Every row gives one point. The window is the flat piece filled in between its corners: a triangle in 3 columns, a solid with four corners in 4, and so on. A path goes straight from each point to the next, and from the last back to the first. After which points does the path pass through the window?
(in the rows, 128 means zero)

Window:
[[134 125 150  47]
 [148 101 152  96]
 [129 126 100 140]
 [ 46 132 125 174]]
Path:
(1): [119  93 140  61]
(2): [134 145 150  66]
(3): [114 144 164 102]
(4): [104  94 135  81]
(5): [ 99  87 137  49]
(6): [166 171 157  74]
(7): [133 132 131 119]
(8): [130 102 119 100]
Through the window after points: 1, 5, 7

Window (6 x 6):
[[136 114 157 102 121 115]
 [152 140  87 182 101 108]
 [100 143 144  56 165 128]
 [136  41 159 182 166 112]
 [155 134 149 207 118 131]
 [115 146 132 152  89 161]]
Path:
(1): [ 89 139 181 176 133  97]
(2): [179  86  90 121 139 144]
(3): [180 121 119 182 104 167]
(4): [101 108 146 173 110  90]
(5): [115 134 117 156  92  95]
(6): [169 132 102 170 122 134]
(7): [165 121 119 162  95 206]
(8): [126 125 139 206 115  71]
Through the window after points: 1, 5

Window (9 x 9):
[[164 113 118  90 187 154  86 153 142]
 [145 134 156 102  57 106  96 173 120]
 [ 59 176 131 106 188 167 173  92 149]
 [ 78 162  95 121 119 164 156  98  42]
 [112  95 126  52  79  94 153 131  50]
 [127  74 101 126 144 139 119 144 231]
 [125 152 143 162  81 128  57  59 175]
 [112 118 127 163 185 110 161 112 147]
 [ 75 135 162 136 123 150  98 106  73]]
Path:
(1): [117 108 108 115 149 102  72 133 150]
(2): [ 69 188  75 117 146 121  96 122 100]
(3): [108 116 140 123 112 184 185  88  75]
(4): [132 103 139 130 114 188 139 104 126]
(5): [114 146 106 105 130  91 116 136 123]
(6): [ 32 153  73 118 177 135 105 139  86]
(7): [154 125 142 129 116 148 167  94 105]
(8): [144  79 148 139 123 188 148  85 141]
(9): [ 79 154 107 115 123 132 123 126  84]
(10): [ 97 159  91  73 134  97  96 150  92]
(11): [141  63 159 120 105 148 158 100 135]
(12): [139 124 146 109 123 178 128 104 111]
(13): [ 87 157  89 131 137  99  87 130 119]
(14): [ 43 198  62  99 160 127 111  98 110]
(15): [ 96 139 142 124 136 167 161 103  97]
(16): [158 133 184 116 121 170 135 137 165]
Through the window after points: 2, 6, 8, 10, 12, 14

Window:
[[123 160 133 100 164 120 188  75 124 133 193 160]
 [162  64 130 193 124 190 184  43  83 144  82  87]
 [173  82  80 101  70 158  98 144 160  60 133 166]
 [162 124 136 158 115 135  72 137 145 135 132 180]
 [117 163  94 140  75  98 117 115 118 158 152 136]
 [146 116 161 114 102 152 161 134 102  82 163 102]
 [142 147 135 103 127 142 181 118 193 150 165 113]
 [123  93  99  85 134 102  83 132 188 139 187 168]
 [174 163 126 109 154 116 110 147  93  41 106  65]
 [ 90 133 130 142 155 105 146 139 118  75  89 105]
 [ 57  97 124  79 127 129 177  99 104 193  83 171]
 [141 103 128  86 141  57 187 114 167 119 121 121]]
Path:
(1): [116 116 144 117  81 115 108  51 141 109 108 131]
(2): [122 130 155 116 114 127 158  97 156 101 137 121]
(3): [160 107  96 100 139 144 140 160 110 147 185 133]
(4): [185  89  88 177 139 168 166 108 100 176  85 124]
(5): [100  89 187 133 102 152 165  26 116  70 134  80]
(6): [160 142 162  71 117 131  81  44 136 101 138 122]
(7): [149 125 113 157 137 129 141 165 113 104 121 124]
(8): [161 107 103 128 165 133 163 170  93 109 128 118]
Through the window after points: 2, 4, 6

Window:
[[100 162 119 116  62  80  94 128 115 144 112 129 110  88]
 [ 89 178 174 147 103 150 173 185 111 153 123  35 132  48]
 [185 172 170 139 156  91 147 118 159 132 138 111  91 155]
 [176  67 132  90 151 214 183 127  77 139 151 154 106 150]
 [ 91  84 124 102 159 105 117 190 123  94 108 139  44 170]
 [113 153  68 190 174 126 108 155 144  62 127  96 185 129]
 [228 134 108  67 141 170 203 103 154 115 112 177 137 121]
 [103 108 166 118 189 140  94 138 180  72 179 167  79 123]
 [ 77 146 191  86  82 147  99 178  88 141 103 136 135 128]
 [110  99  98 192 119 149 183 150 167  78 150 113 149 149]
 [156 126  75 101 103 188 119 170 125 198  91 141 142 168]
 [ 65 141  69 149 157 119 154 148 155  91 157  74 128 183]
 [154 141 103 120 116 116 116 223 138 103 177  71 158 163]
 [169  87 110 107 190 187 113 111 167  52  99  53 127 140]]
Path:
(1): [124 100 126 115 171 142 145 145 160  97 131 103 156 140]
(2): [161 159  64 175 130 168  93 146  91  72 115 100  90 137]
(3): [153 174 101 125 123 175 126 146 134 106 163 138  70 146]
(4): [149  89 115  98 126 134 145 176 131 167  91 104 193 151]
(5): [107 113 103 128 191 103 114 134 137 126 118  90 179 108]
(6): [148 131  99 143 134 172 130 148 149  76 122 104 125 150]
(7): [ 99 129 128 156 109 176 166 175 125  75 113 127  66 170]
(8): [117  84 111 103 168  87 112 161 144 117 133 123 117 139]
(9): [152  88 116 101 175  74 136 154 167 115 125 146 151 137]
(10): [136 149 121 134 109 207 133 138 114 107 150 114  85 172]
(11): [160 160 102 121 122 161 131 150 124 105 117 130 120 139]
(12): [ 94  97 135 110 123  84 152 151 143 142 137  86 136 135]
Through the window after points: 1, 3, 5, 7

Window, 14 rows:
[[122 165  89 127 110 118 149 150  91 109 135 115 119 161]
 [132 136 137 161 187 120  60 140  60  98 200  57 103 148]
 [155  90 116  98 133 119 115 139 157  97 107 155  91 131]
 [149  92 119 115  91 148 147 140 115 146 141 152  96  89]
 [116  75  98 117 107 151 151 171  86 128 118 162 152 169]
 [190 103 141 152 127  80 119 152  70 201 105 121 146 141]
 [ 85 145 116 153 119 165 110 118 149 100 124  52 157 128]
 [158 101 145 153 126 143 161 146 104  92  90 166 107 113]
 [ 22  79 113 201  86 108 219  21 166 181 107  36 142 157]
 [107 133  93 155 150 112 108 180  90 151 110 166 114 113]
 [177  94  57 186 136 135 108 111  79 132 156 111 113 144]
 [152 126 144 174 145 146 138 134 142 176 145 119 114 162]
 [159 126 176 146 132  79 115  86  98 197 124 192 168 130]
 [ 83 133 147  96 201 121 198  73 182 112 118 100 171  73]]
Path:
(1): [127 115 125 128 153 136 145 114 105 134 113 104 119 125]
(2): [108 155  78 124 150 161  79  90  54 151 132  64  78 195]
(3): [156  94 160 184 164  94 121 163 120  96 187 117 150  94]
(4): [151  96 136 151 106 119 152 158 177  94 145 101 152 124]
(5): [ 93 136  72 131 177 142 105 106  37 167 103 135  71 147]
(6): [ 79 137 102 127 133 118 122  69 109 200  82  84 107 153]
(7): [143  72 132 171  98 135 183 142 136 109 162 142 132 104]
(8): [138 116 133 156 103 107 147 119 143 127 154 134 149 130]
Through the window after points: 2, 6

Window, 14 rows:
[[ 90 121 178 182 166 163 142 105 106 155 217  84 165 160]
 [154 165 117 133  89 159 198 120 109 128 134 184 174 152]
 [ 65  94 152 170 108 123 163 117 157 170 219  87 131 150]
 [177  70 120  96 128 155 106 107 141  94 152  99 120  59]
 [183 176 111 168  70 101 188 169  80 103 130 154 130 139]
 [167 155 130 130 145 121 137  55 139 133  93  74 126 130]
 [150 166 190  38 118 156 116 207 111 126 141 140 175 149]
 [162 156 130 127  80 109 138 156  75 187 142 142 129 125]
 [172 178 159 162  83 119 130 142 125 147  90 166 144 131]
 [144 120 158 149  89 187 144 168 130 166 207  76 149 148]
 [174  56  85 102  76 152  65 115 124  84 149  98 110 115]
 [150 135  87 177 150 105 149  79 130 133  87  83 184 109]
 [122 103 187 151 134 153 180 147 117 175 147 116 148 180]
 [116 138 164 177  88 132 185  53 106 138  72  90 163 123]]
Path:
(1): [179 132 170 157  87 122 168 101 122 155 144 106 168 130]
(2): [126 160 131 139 112 153 139 159 116 134 108 169 134 149]
(3): [120 130 111 134 165 193 117 132 120 170 134 109  97 145]
(4): [180 126 170 139  71  78 166 111 125 105 171 112 191 118]
(5): [145 118 160 168 106  89 167  97 118 123 178  91 195 178]
(6): [137 149 132 138  99 162 138 145 113 154 129 127 121 126]
(7): [128 163 111 148 127 146 131 122  96 141 101 112 120 155]
(8): [181 110 180 118  64 111 160 129 150 131 186 130 190  80]
Through the window after points: 1

Window:
[[129 189 118 131 104 140 204 126 121  54 139  58  80  87]
 [130 124 117 190 126 129 148 213 148 113  95 143 154 187]
 [206 136 116 100 155  97 198 167 182 106  84 117 107 147]
 [ 65 155 147 117 126 132 249 129 140  76 105 129  81 182]
 [139 133 132 133 127  80 142 125  86  96 159 105 163 122]
 [155 176 108 119 186 127 132 162 151 133 133  78 148 173]
 [179 146 155  94 108 111 153  64 143  99  58  98 141 163]
 [151 131  80 125 122  78 186 109 125 176  58  86 125 107]
 [ 82 118 164 128 110 120 152 149  90 156 130 146 113 105]
 [134 133 146 148 211 121 153  71 136 150 149 121 127 114]
 [ 88  77 103 131 171 108  90 192 125 118 143 159 200  92]
 [114 103 127 135 207 175 191 158  63  78 114 122 136 134]
 [179  77 109 125  85 151 190  74 111 212 151 108 138  91]
 [130 142 102 119  99  87 111 127 152 121 144 186  92 153]]
Path:
(1): [102  67 146 119 199 113  78 144 155 124 108  65 152 156]
(2): [117  94 119 147 131 129 119 126 153 121 115  80  96 118]
(3): [135 191 122 108 167  91 212 172  87  91 116 162 182 140]
(4): [144 173 141 127 134 129 205 135 154 145 120 145 148 139]
(5): [107  73 105 154 143 103 111 134  95 117 112  98 101 127]
(6): [135 119 164 129 140  91 137 110 116 111 124  85 108 137]
(7): [145 147 102 124 129 123 176 132 105 100 125 134 174 129]
(8): [156 192 101 135 141 126 190 145 123 132 142 139 135 132]
Through the window after points: 4, 6, 8

Window, 14 rows:
[[151 148 131 127 118 133 126  93 174  86 125  86 165 102]
 [164 157 146  54  61 132 149 155 115 148  93 150 202 118]
 [136 154 117 160 157  92 145 110 107  74  75  93 128 115]
 [129 156 153  74  22 132  87 151 135 140  81 165 123 154]
 [139 116 159 111  55 138  68 147 106 181 101 175 174 192]
 [ 79 111 153 117 132 170 152  47 127 140  93  68  87 191]
 [185 189 124 102 170 102 107  91  92  84 134  84 130  86]
 [141  91 127 149 105 175 179  78 129 145 131  77  52 194]
 [152 192 173 116 168 111 142 158 146  64 120  66 151 125]
 [108  80 172 138 120 152 133  94  96 135 125 110  77 115]
 [111 177 129 134 107  84 126 123  99 119 148  83 145 113]
 [125  86 128  49  64 111 101 162 148 158  95 129 147 178]
 [153 177 149 115 177  79 177  79 157  81 145 119 130 112]
 [ 88 107 107 124 133 199 146 107 147 174 117 121  73 167]]
Path:
(1): [143 189 146 197 175 112 102 105 128 144  65  38  77 146]
(2): [132 121 154  57 103 130 167 145 131  63 151 141 174 120]
(3): [120 130 146  95 125 183 137 125  77  94 165 163 130 155]
(4): [129 115 147 151 123  90 142  85 179 163  70  51  80 115]
(5): [139 121 159 123 105 133 144 135 150 153  97 108 129 128]
(6): [118 148 120  92  90 124 117 101 105  90 122 131 140 160]
(7): [109 119 119  91 129 169 149 135 124  77 147  96 119 150]
(8): [145 140 167 117  88 122 124  91 131 170  97 116 130 133]
Through the window after points: 1, 3
